Each row is a point. Any point is a mix of the corners, with weights that add up to 1. It lies inside the corners' shape when no weight is negative. Is each point inside? If not, which corners have a negative weight?

Corners:
(1): [-135,285,127]
(2): [178,-100,231]
(3): [-176,-295,-102]
(4): [-231,-66,-336]
Points:
[-203,-38,-254] => inside
[-82,77,-117] => outside (3)
[78,-105,123] => inside
[-78,-66,104] => outside (4)
[-58,-192,3] => inside
[-45,-107,-32] => inside
[-189,-159,-194] => inside
[-119,-190,30] => outside (4)

Corners:
(1): [56,27,-260,119,-134,90,122,213]
(2): [187,23,-234,-98,31,170,-294,87]
(3): [-260,-340,-18,-250,-13,60,204,20]
(4): [104,8,-23,228,-7,-52,207,-186]
(5): [311,188,58,16,110,315,-14,106]
(6): [-391,-208,242,-88,-203,131,91,-197]
(7): [109,44,46,141,4,-134,-44,136]
(8): [54,245,-264,-49,260,245,-168,218]
(9): [198,259,-120,14,-123,-192,128,36]
Points:
[51,150,-126,31,-11,70,-98,44] => outside (3, 5)
[182,320,-267,-10,297,164,-39,394] => outside (2, 4, 6)
[244,179,-120,153,30,4,1,105] => outside (3, 6)
[-68,-105,-110,41,-132,-73,148,1] => outside (5, 8)
[63,80,-95,21,37,140,7,96] => inside
[-451,-343,-54,64,-111,0,351,62] => outside (2, 5, 9)
[99,134,-89,71,-11,46,-23,85] => outside (3)
[59,67,-90,41,25,52,-11,70] => inside

Corners:
(1): [160,406,301,72,197,114,148,-167,66,-118,-71,215]
(2): [77,-152,-158,70,-177,388,-71,-50,434,277,-37,36]
(3): [123,146,314,150,-52,22,329,-209,-8,-90,100,-22]
(4): [-126,-89,-341,-409,182,45,209,161,-220,64,-104,-108]
(5): [271,345,328,77,-124,-17,143,105,14,-86,-23,148]
(6): [-294,52,-248,-122,96,-115,5,43,-104,125,158,-172]
(7): [103,109,-155,161,-230,107,90,-219,85,354,-103,18]
(8): [56,-169,-175,138,32,134,15,30,20,267,78,216]
(9): [-405,1,83,-232,17,-91,149,-29,-141,340,11,-50]
(10): [286,330,334,98,6,278,86,-119,-84,145,106,26]
(11): [-272,-25,99,-73,174,-188,11,-30,-355,93,-202,-254]
(12): [-83,18,-176,285,-220,373,18,-74,98,138,-56,147]
(13): [155,173,137,38,-178,107,-76,-257,-79,-12,94,138]
Points:
[-78,93,-47,-15,32,23,52,-36,-37,108,52,-1] => inside
[-111,13,22,160,-81,109,-34,-285,68,160,32,56] => outside (4, 5, 10)
[-76,-34,-190,-1,-34,126,-31,22,-9,250,5,22] => outside (1, 3)
[-111,31,-35,-43,52,34,99,-2,-84,157,-60,-64] => outside (13)
[121,149,137,141,-95,142,114,-58,117,121,52,107] => outside (4, 11, 13)

Corners:
(1): [-222,399,-130,-54,39,120,238,-114,-230,-88,-289,230,-25,92,-71,-150,216,-78]
(2): [-174,-131,-274,-124,-182,145,0,-239,206,268,-101,-128,-3,123,-39,304,-180,-333]
(3): [315,-40,183,-136,166,-182,-19,-250,217,-130,-287,1,-142,103,-232,-285,170,-124]
(4): [-191,27,182,190,92,278,-195,155,-28,-89,-283,20,-26,-165,34,-121,-253,-333]
(5): [138,161,-111,-314,-268,-204,38,259,-227,19,-258,-169,-16,-206,-73,-261,-105,-43]
(6): [204,387,-206,76,131,-69,160,146,-213,-32,-295,73,155,-30,136,-144,77,314]
(7): [119,-136,-245,-139,183,-372,-48,-69,110,-4,367,-260,-31,209,29,271,211,126]
(8): [-127,-150,-245,22,-54,-162,-190,-267,98,-229,-114,-33,288,-92,-223,339,-203,234]
(9): [-60,17,234,142,187,-32,337,-106,45,-74,0,50,-180,-152,-37,-168,56,213]
(10): [-130,-124,215,-227,-80,151,72,23,-49,-81,-90,-220,-150,-244,-134,259,-165,166]
(11): [-106,-100,60,81,210,-56,-210,-183,247,241,221,-95,-17,117,-160,160,-123,216]
(12): [-100,145,147,-78,210,-45,318,117,261,-139,111,-354,236,166,-242,15,254,-116]
(13): [-156,205,-339,-48,96,233,289,244,-44,-239,-309,231,154,216,-269,26,168,-203]
(14): [-86,-96,-265,-245,-9,16,-305,79,-114,165,-240,265,180,-308,225,-206,187,179]
(15): [13,187,187,312,-191,54,266,214,120,-160,-131,182,-83,-20,-118,-21,287,-272]
(16): [-118,-93,131,-85,10,44,35,19,-130,228,2,19,220,-27,197,123,-185,-43]
(17): [292,118,97,10,25,-38,105,-45,186,322,283,-200,-309,-197,-2,367,-373,-305]
(18): [-160,-95,81,-108,201,-274,-56,150,-58,401,-123,-42,-188,-309,-56,150,90,81]
(19): [-47,97,40,121,106,174,16,22,-244,297,1,-140,7,-137,-89,-119,-71,-359]
Points:
[-42,14,15,20,79,22,-17,-37,-10,109,-33,-63,14,-44,-83,16,-53,-80] => inside
[-225,-135,-75,57,-10,45,-108,-110,95,173,49,131,-109,-138,8,437,-213,59] => outside (3, 5, 6, 12, 19)
[-30,78,5,-76,80,-39,130,115,-78,103,-151,-8,-86,-103,-27,-12,104,-103] => outside (8, 11)
[-86,-4,-101,-153,-204,148,111,-101,-33,50,-148,95,-18,-42,-132,51,-116,-162] => outside (4, 6, 7, 12, 18)
[-70,2,21,-20,18,-2,49,-26,60,24,-52,-45,7,-32,-99,51,6,-95] => outside (6)
[-3,76,-3,-50,30,9,101,80,-39,61,-95,-17,5,-63,-2,0,38,-93] => outside (8, 11)
[1,33,126,9,37,-61,51,-11,-1,71,-26,-148,-69,-85,-76,15,-72,-68] => outside (13, 14)
[-66,-49,95,10,98,29,-55,-49,44,76,-36,-35,-38,-128,19,81,-42,5] => outside (5, 13)
[-84,160,-216,6,9,-69,125,121,43,-50,7,-223,-23,79,-277,318,-14,-115] => outside (3, 9, 14, 16)

Corners:
(1): [158,117,36,149,-128,47,-164,93,153,106,175,138,-29,-40,-98,-243,33,-129,-16,-58]
(2): [152,-59,-17,-43,654,-14,-68,-113,-101,-19,92,320,-150,676,-150,735,-39,-75,-190,-9]
(3): [17,-19,34,-132,-267,-153,-138,97,180,97,-55,338,-267,210,-37,152,144,-175,-149,33]
(4): [-71,-57,55,-195,-73,6,526,13,-34,168,336,33,22,-98,-218,-165,-141,6,24,125]
(5): [122,10,-109,1,-46,70,-159,-95,-77,-149,-52,29,-32,-35,-296,-116,103,-475,-138,-158]
(6): [111,160,-197,-86,-13,43,-139,-128,-70,-173,-74,-344,-168,91,128,-208,-14,-127,82,-55]
(7): [-171,31,254,12,-288,-173,-138,249,349,95,116,309,-45,-8,-103,31,103,-108,363,-16]
(8): [42,-1,-184,-208,-172,183,-110,104,-198,-207,270,126,-5,-66,14,-60,64,69,-49,-58]
(9): [-354,200,-60,-16,-145,-50,-61,154,-9,-96,-429,-51,-109,-251,42,-68,174,150,217,-103]
(10): [72,31,6,-183,121,-37,118,112,64,-151,171,244,107,69,200,251,-2,-165,-74,-126]
(11): [147,-335,56,-130,-39,-12,-10,157,-153,164,146,272,-35,429,91,-128,177,-67,79,18]
(12): [39,112,19,-58,-102,4,-105,-311,-259,-147,64,-453,97,-228,49,443,-54,-97,-182,-77]
(13): [167,-383,115,-2,-97,79,-104,100,423,58,130,390,-202,369,-92,-16,80,17,-9,-35]
(14): [-57,-1,0,302,-204,-128,-189,212,-184,-69,-49,104,57,-167,156,-145,205,-34,273,564]
(15): [11,-84,-105,12,-14,-217,-6,-326,-213,-162,103,17,-26,-132,121,-80,-154,110,46,-141]
(16): [86,115,308,-281,-190,7,-72,133,-78,-132,214,257,-155,-182,104,-33,55,108,117,-129]
(17): [-60,-14,233,-21,26,-161,102,93,-41,-99,169,264,134,645,65,-134,191,83,20,242]
(18): [-459,35,133,112,-210,-18,-102,129,-63,-178,299,226,-184,-214,158,-134,246,130,56,-4]
(19): [-431,39,130,-202,-266,-31,-142,154,61,-48,-112,245,-35,-175,93,-14,-43,-128,11,-67]
(20): [-127,101,87,119,-107,-159,64,70,-103,-147,292,-280,-59,-157,-42,-69,-202,119,-68,-100]
(21): [87,101,-58,-241,251,-209,-78,1,-94,-4,239,-185,139,-270,-126,-170,66,96,10,-101]
Points:
[-52,243,-5,-25,-260,-111,-58,32,-115,-124,172,-133,77,-681,-118,-194,44,-94,35,-123] => outside (2, 6, 11, 13, 17, 19)
[12,-16,73,-83,-81,-65,-54,46,-10,-44,151,156,-45,37,25,-5,30,-51,14,-6] => outside (9)
[108,-79,79,-50,-58,-55,-36,15,35,10,142,190,-78,251,32,160,-28,-64,-39,51] => outside (5, 9, 18, 21)
[-64,104,71,-44,-58,-83,-39,52,-42,-97,100,100,-21,-5,23,19,54,-21,26,20] => outside (11, 13)
[58,140,13,-48,-87,24,-62,31,-4,-110,150,-68,9,-193,-26,-149,87,-48,72,-26] => outside (2, 3, 11, 15, 19, 20)
[-50,-4,59,-84,-58,-47,-39,90,42,-17,100,184,-75,83,-31,-45,59,-41,29,-56] => outside (12, 14)
[-67,16,80,-68,-29,3,-25,94,-4,-16,102,141,-14,39,50,47,101,17,95,45] => outside (3, 5, 15, 20)
